Every row gives one point. Before rounding, the points of a table are all equally far from one centre. They may lie mostly on one side of it. Write the centre, to within rounding.

Points (9 x 3)
[[  6  43 -10]
 [-19  49   6]
 [ 15  45  -6]
 [-15  54  27]
 [ -3  29  60]
 [  5  59  26]
 [ -1  58  16]
 [-15  47  44]
 [  4  50  -4]]
Centre: [ 3 19 22]

Points (13 x 8)
[[  4 -26  37  -2  20 -37  15 -15]
 [-11 -60  24  -5  21 -10   6 -43]
 [ 10 -41  33  26  10  -6   7  -9]
 [  4 -34  32   6  23  -7  20 -39]
 [ 10 -50  26  35   9 -11 -16 -44]
 [ -8 -37  18  20 -22   5   6 -55]
 [ -1 -44  12  11 -15 -38  20 -30]
 [ 21 -35  25  -6  -6 -27  13 -13]
 [  9 -60  14   5 -22   3  -9 -26]
 [ -6 -44  32   1  -3 -46   6 -10]
 [  6  19  17 -27   0 -26  16 -11]
 [-20 -19  45  33  33 -21  -8  -8]
 [-26  -9  34  -1 -26 -32  16 -26]]
Centre: [-16 -12  -7   3   8 -14 -23 -23]

Points (17 x 11)
[[ 18  10   9  39  -1  16  42  -5  33   4   9]
 [ 45  12   7   1  28  22  21  -9  26 -18  10]
 [  6  -4 -20 -23  39  43  43 -14  13   7  18]
 [ 18  22 -11   4  20  -6  34 -41  22 -11  11]
 [  4   1 -14  10   9  57  22  -6   4 -17  15]
 [ -4  31 -22  13  -6   7  29 -38   6  24  23]
 [ 13  31 -26  10  57  28  15 -24  19 -17   2]
 [ 43  18 -23  11  28  15  60  -7  16  42  10]
 [ 43  36 -16  24  21  29  38 -14 -11 -16  -5]
 [  3  18 -32  37  24  10  23  23  45  10   7]
 [ 19  40 -29 -25  35   7  60 -32   9  17  -4]
 [ 15  50 -26 -14  19  31  20 -31 -23  -9   1]
 [ 26  17  15  16  21  -8  18  -3   3  21  25]
 [ 21  45   1  33  32  -1  27  26  11  15   1]
 [ 10  35 -38  16  49  -1  59 -31   5  19 -15]
 [ 14  10 -34   7  51  16  31 -23  49   4   7]
 [ 38  33 -28  -5  25  22  42  14  29   3  14]]
Centre: [ 10   9 -17  -2  12  19  12  -6  10  24 -39]

Points (24 x 18)
[[-10 -26   0  -5  -2  11  21 -21  -2  -8 -31  -4  -3 -19  41  48 -12 -33]
 [-17 -14   1  16   7 -12  15 -40   6 -28 -25 -14  -5 -25  53  11  -7   7]
 [-22 -37  -2   6 -31  19   9 -36   5 -10 -37 -10  17 -15  37  54  12  -4]
 [-26 -24  -1  10   5  11  30 -44  -1 -15  -5 -35   4   3  46  25   2   7]
 [ -3  16  -9   7   6  23   2 -17   1   8  -9 -15  -9 -27  29  34 -28  -1]
 [-10  -2 -13   0  15  10  16 -30   5   1 -33   7  25   1  58  37 -19 -30]
 [-20   5 -10  15   6  -4  24 -32  11 -14 -14 -29  24   1  39  34  -5  27]
 [-31  -3 -14  10   2  22  17 -34   8   8 -32 -24  14  22  54  35  -1  -8]
 [  0 -35   8   2 -22  15  20 -26   8 -14 -21 -10  27 -22  41  47 -29  -1]
 [-16 -45 -11  25  16  11  14 -26  12 -19 -17 -25   0 -23  31  42 -20  -1]
 [-34  -6   1  18  14  16   3 -18  -2 -16 -48  -2 -14 -14  45  19 -12 -36]
 [-30 -36 -10  36   7  23  26 -32   6 -21 -39  -1  30  -8  36  38 -15  11]
 [-20 -23 -22 -15  16  36  -7  -9  -4   6 -38 -18   3  -9  30  35 -19  -7]
 [-14 -11 -20  -6   9  16   9 -25  14   6 -38  -5  -7   4  18  11 -21 -22]
 [-16 -24 -14  16  20  18   9 -39  24   5 -46 -18   5   5  44  35  -7 -12]
 [ -2 -16   2  34 -14  14 -10 -47   9 -24 -25 -23   4 -17  52  51 -18  -6]
 [-10 -12 -17  22  10  10  21 -32  10  -1 -36  -6  -5 -10  47  36 -24  11]
 [-18 -25 -20   3   0  13  17 -32  15 -12 -49  -8  19 -11  48  37 -14   6]
 [-24 -23 -25  11  18   5  24 -11  11 -32 -28 -31   7  -7  48  34 -17 -14]
 [-22 -18  10  20   1  15  20 -50 -21 -18 -19  -6  19 -20  52  18 -19  -4]
 [ 11 -34 -18  14  -2  10  13 -16   1 -13 -38   4  -1 -28  58  39 -29 -13]
 [ -8 -20  -1  36  18  26  22 -35  19   7 -24   5  15  -5  48  52 -20  -9]
 [-12 -37  -8   9   2  41  22 -40   4  -8 -25 -19  12   4  60  44   4 -26]
 [-15 -23 -23  -2  13  12  21 -41   0 -18 -32  -1  17 -16  46  30 -13   9]]
Centre: [  5 -17   2  26  -1  19  -9   4  -1 -15 -14  -2  20   5  36  14  14  -5]
